Every row gives one point. To make a cloud, some directions were put in groups of two or more. Within a group, all points are equally far from the middle, so they leave a hole (a ring in 2 directions, a hollow ball in 3). The other directions are filled evenly. Then the cloud was stretched, turned, moved and blurred a little. How many holes are there, and how many directions does each take, smallest first?

Cloud:
[[ -9 -34]
 [-48  26]
 [ 55  46]
 [ 33 -29]
 [ 41  59]
 [ 20  67]
 [ 14  68]
 [ 12 -35]
 [ 63  19]
 [ 21  67]
 [-49  24]
 [ 37  62]
 [-29 -26]
 [ 36  62]]
Holes: 1 (2)

Cloud, 21 rows:
[[ -4  26  77]
 [ 14 -11 -59]
 [-56 -14  63]
 [-30  58  32]
 [-43  36  60]
 [-59  21  56]
 [ -8 -56 -26]
 [ 39  31 -44]
 [-38 -37  66]
 [ 16 -64  44]
 [-64  35  18]
 [ -9 -67  38]
 [  8  49  56]
 [  8 -43 -43]
 [-29   0  81]
 [ -3  40 -48]
 [-62  25 -10]
 [-26  14 -51]
 [ -5 -47 -38]
 [ 11  20  77]
 [-43  -6  76]]
Holes: 1 (3)

Cloud, 32 rows:
[[ -53  -45  -17   59]
 [ -20    8  -90   35]
 [ -55  -29   33  -35]
 [   0    5   14   73]
 [  24  -36    3   19]
 [  45   61   15   17]
 [ -14   48   25  -75]
 [   5   12   16   -1]
 [  63   73   13  -31]
 [ -23   61    4  -63]
 [  49   45  -16  -51]
 [  11   39  -33   -6]
 [  56    6   59   59]
 [  -1  -16   32 -110]
 [   6   20  -27  -31]
 [ -18   18   47   83]
 [   5  -29  -29   16]
 [  32   38  -13   51]
 [  27  -36   76   14]
 [  24  -66  -18    5]
 [ -55   14   -7   34]
 [  73   28   46   42]
 [  -7  -32   50  -45]
 [ -65  -23  -35   43]
 [ -46   34  -25   13]
 [   9   10   12   51]
 [  19   88  -27  -32]
 [  23   30   91 -105]
 [ -45   36   34  -70]
 [  36  -24   82  -58]
 [  30    5  -10    3]
 [  63  -15   59  -94]]
Holes: 0

Cloud, 76 rows:
[[  15   20   51  -44   15   14   11   25]
 [ -53   13   26   17  -25   22  -67   15]
 [ -39   78  -20  -58  -26   24   70   12]
 [ -34  -45   -4  -22   38   -4  -24    8]
 [   8   -3   18  -45   22   25   57  -25]
 [ -19  -47  -36   29   -5   69    3   26]
 [  33   27   26  -23   20  -16   25   29]
 [   8   50    6  -38  -26   50  -49   40]
 [ -38   98   12    3  -12   34   -4   38]
 [  -1  -32   27   47   -6   42  -15   29]
 [ -12   65   55   17   42  -14   14   34]
 [ -40   41   11  -28  -84   61  -31   71]
 [ -53  -12  -41   10  -17  -11   44   10]
 [-109   -5   16  -24  -34  -29   37   17]
 [ -80   38   16   -7  -10  106   -9   22]
 [  25   -9    4    6  -49    4   -9   50]
 [  -3   33   52   74  -44   12  -10   25]
 [  35   24  -47  -26  -17 -100  -17   -2]
 [ -77   14   57  -25    0  -13  -43   29]
 [  46   13  -28  -17  -80  -13  -43   38]
 [ -11  -25  -31  -11   28   23  -22   33]
 [  23   11  -23   34  -39   22  -42   39]
 [ -47  -21  -83   23  -18   23  -19   21]
 [  -7  -41  -24   45   -8   47  -20   -6]
 [  -7   37   39   -7    2   30   32  -29]
 [   0   46  -10  -20  -59   -4   24   44]
 [  23   11  -41  -31    9  -31   70   17]
 [ -26  -29   -7  -74   57   53    0   17]
 [  16   10  -52    7  -31   34  -40  -64]
 [ -41  -59  -25  -41  -32   30    9  -10]
 [ -23    7  -19  -14   12   39  -46   26]
 [   9   61   47  -35  -57   34   -5   38]
 [ -44   20   41  -13  -39   15   48   75]
 [  13  -58    4    2  -70  -33   50   39]
 [   2   39  -19  -13   24    1   39   54]
 [   8   12  -46  -44    6   26  -16   24]
 [ -14   72    3   80  -61   33  -30   32]
 [  -5   51  -53   32   55   10  -69   27]
 [ -90  -16   -2   28    0   15   33    3]
 [ -18   26  -20  -55   27    6   32   29]
 [ -50   77   17  -21  -15  -65   -6   -6]
 [ -16   23  -38   42  -38   40 -112    3]
 [ -55   33  -44   17  -55   87   24   26]
 [  56   -5  -47  -34   34   56  -26   23]
 [ -36    8   38  -72  -26   54  -73   15]
 [ -29   70   43   38  -58   57  -28   27]
 [   7  -30   23  -55  -30  -17   79   65]
 [ -49  -41 -107   -9  -38    1  -32   60]
 [ -31  -44  -12  -26  -31   47  -26   -2]
 [  17  -32  -77  -17  -16   -2   26   37]
 [  30    0  -26   63  -27  -11  -19  -15]
 [ -20   53  -55  -16  -43   69   22  -17]
 [   0   50   -9  -41  -65  -22  -24   33]
 [  40   -4    4   14   -8  -33   19  -13]
 [ -44    6   -8   -2  -12   65    8   22]
 [  10   58   20   -8   19   -4   33  -16]
 [  18   14  -35   51   -3   37  -67   19]
 [-121  -25  -14  -33  -25   47   22    6]
 [  38   32  -19   -8  -53  -41  -32    9]
 [  44   -9    2    4   11  -97  -54   32]
 [  14    4   -3   -3   40  -32   46  -49]
 [   1   79  -45   58  -76   40   18  -10]
 [  33   60  -23    7   11  -42   21   -2]
 [ -13  -15  -16  -59  -35   33  -64   40]
 [  18   15   26    2   18  -12  -48  -33]
 [ -14   14  -50  -33   40    6    1  -29]
 [ -14   74  -73   38   -5  -15  -15   -8]
 [  21   -7  -22  -19   37   11  -56    2]
 [  12  -41  -49   36  -49   29  -87  -18]
 [  41   11  -63   -5    4  -37  -37   14]
 [ -56   26    9  -47   14  -48   -5  -20]
 [  -3   56   32  -22   45   30   47   21]
 [ -55   15   -4  -45  -21   24  -20    7]
 [ -52  -30  -31  -23    3   70   13   27]
 [  -7   24  -50   22  -10   37   69   24]
 [ -41    5  -45  -85   21  -38  -12    9]]
Holes: 0
